Rows are points. Examples show where two turns around zero, p and q, send a point. Write where each new point lands after one turn and then the other. Backwards means that the second turn is done in reverse. Each puzzle has new turns, and all numbers are rounded.
In the rows, 128 means zero.

Turn p:
[155 160 103] -> [122 118  81]
[123 147 106] -> [113 108 112]
[135  71 160] -> [173 153 168]
[153 104 172] -> [156 175 140]
[113 138 106] -> [114 104 125]
[ 89 148 122] -> [ 90 111 142]
Turn q:
[158 123 116] -> [122 132 160]
[ 53 140 113] -> [107  95  61]
[153 140 142] -> [151 130 148]
[147 109 142] -> [133 155 141]
Where do these land?
q, then p: [148 153  95] -> [146 149 165]
p, then q: [139  83 162] -> [178 127 157]
q, then p: [143  94 144] -> [ 94 139 109]
q, then p backwards: [ 88 154  99] -> [123 154  79]
p, then q backwards: [121 157 139] -> [116 102 114]

Turn p:
[126 161 139 119] -> [147 125 101 114]
[ 85 100 152 142] -> [104 173 119 156]
[164 145 113 143] -> [121  89 131 108]
[180 142 147 113] -> [150  76 116 141]
[ 85  92  89 124] -> [117 177 174 122]
Turn q:
[ 98  99 142 110] -> [ 88 117 141 108]
[168 150 110 114] -> [148 144 130 172]
[ 90 130 122 136] -> [120  96 116 110]
[ 96 149 168 126] -> [139  98 162  98]
[188 111  97 153] -> [143 185  91 153]
Where do these land?
p, then q: [132 122 160 137] -> [131 124  95 120]
p, then q: [123 147 135 170] -> [101  93 113 137]
q, then p backwards: [170 148 103 165] -> [101 146 165  86]
p, then q: [131 167 105 111] -> [111 146 149 164]
q, then p: [ 78  82 126  85] -> [125 206 129 146]
q, then p: [133 102 139 100] -> [126 155  99 127]

Turn p:
[153 144 120 130  96 121 120 129] -> [132 119 120 129 111 141  90 128]
[103 153 119  95 134 143 127 131] -> [133 125 160 141 126  97 126 150]
[162 110 126 111 128 126 188 124] -> [ 82 122 120  88 104 107 127 105]
[147 131 112 106 118 170 116 103] -> [141  99 106 141 102  94 124 141]
[ 31 104 156 162 136 109 143 138] -> [140 214 157 146 168 131 170 104]
[147 138 114 120 133  99 113  99] -> [155 112 125  92 127 135 114 141]
[137 141 105 161 141 114 117 132] -> [128 135 115 119 130 161 127 159]
[150  94 130  94 122 162 111 158] -> [118  81 134 160 100 124 148 104]
[122 135 169 173 144 107 118 137] -> [123 145 115 132 183 161 127 120]
Turn q:
[164  94 126 137  89  89  96 133] -> [ 64 125 128 104 105 127 147  95]
[112 118 123 117 132 169 153 118] -> [161 117 130 127 163 114 140 139]
[104 130 140 123 180 143 115 127] -> [143 108 117 141 127 130 105 177]
[153 115 133 109 122  75 137 135] -> [105 123 143 145  83 128 155 109]
[103 139 114 155 155 149 160 115] -> [172 144 117 130 137  96 110 145]
[141 129 148 154  90 132 121 181] -> [124 138  88  97 121 166 142  95]
[117 154 164 142 142 162 127 111] -> [140 134  96 156 162 136 106 142]
[180 140 100  98 130 103  98 121] -> [ 95  99 173 134 107 137 103  96]
[ 77 133 103 117 113 128 145 111] -> [148 165 160 119 144 118 143 155]
Where do these land?
q, then p: [115 163 130 148 112  92 117 141] -> [141 133 127 159 129 110  89 153]
p, then q backwards: [109  94 121 131 155 122 122  89] -> [107 100 124 136 107 141 167 150]
q, then p: [151 154 154 124 126  96 109 111] -> [151 167 108 157 139 129 127 140]
p, then q: [118 134 131 139 144 136 157  87] -> [141 133 165 138  92 139 122 129]
q, then p backwards: [100 127 153  97 165 119 135 106] -> [111 155 104 128 142 164  98 146]
p, then q: [136 132 108 129  92 171 107 158] -> [110 160  96  83 138 117 125 110]
q, then p: [114 105 171 142 157 121 140 110] -> [110 159 137 122 103 171 132 143]
q, then p backwards: [142 106 105 111  91 140 144 156] -> [128  84 138 108 152  96 128 121]
q, then p: [169 138  78 132 109 154 122 194] -> [166  72 110 118 106  69 132 100]
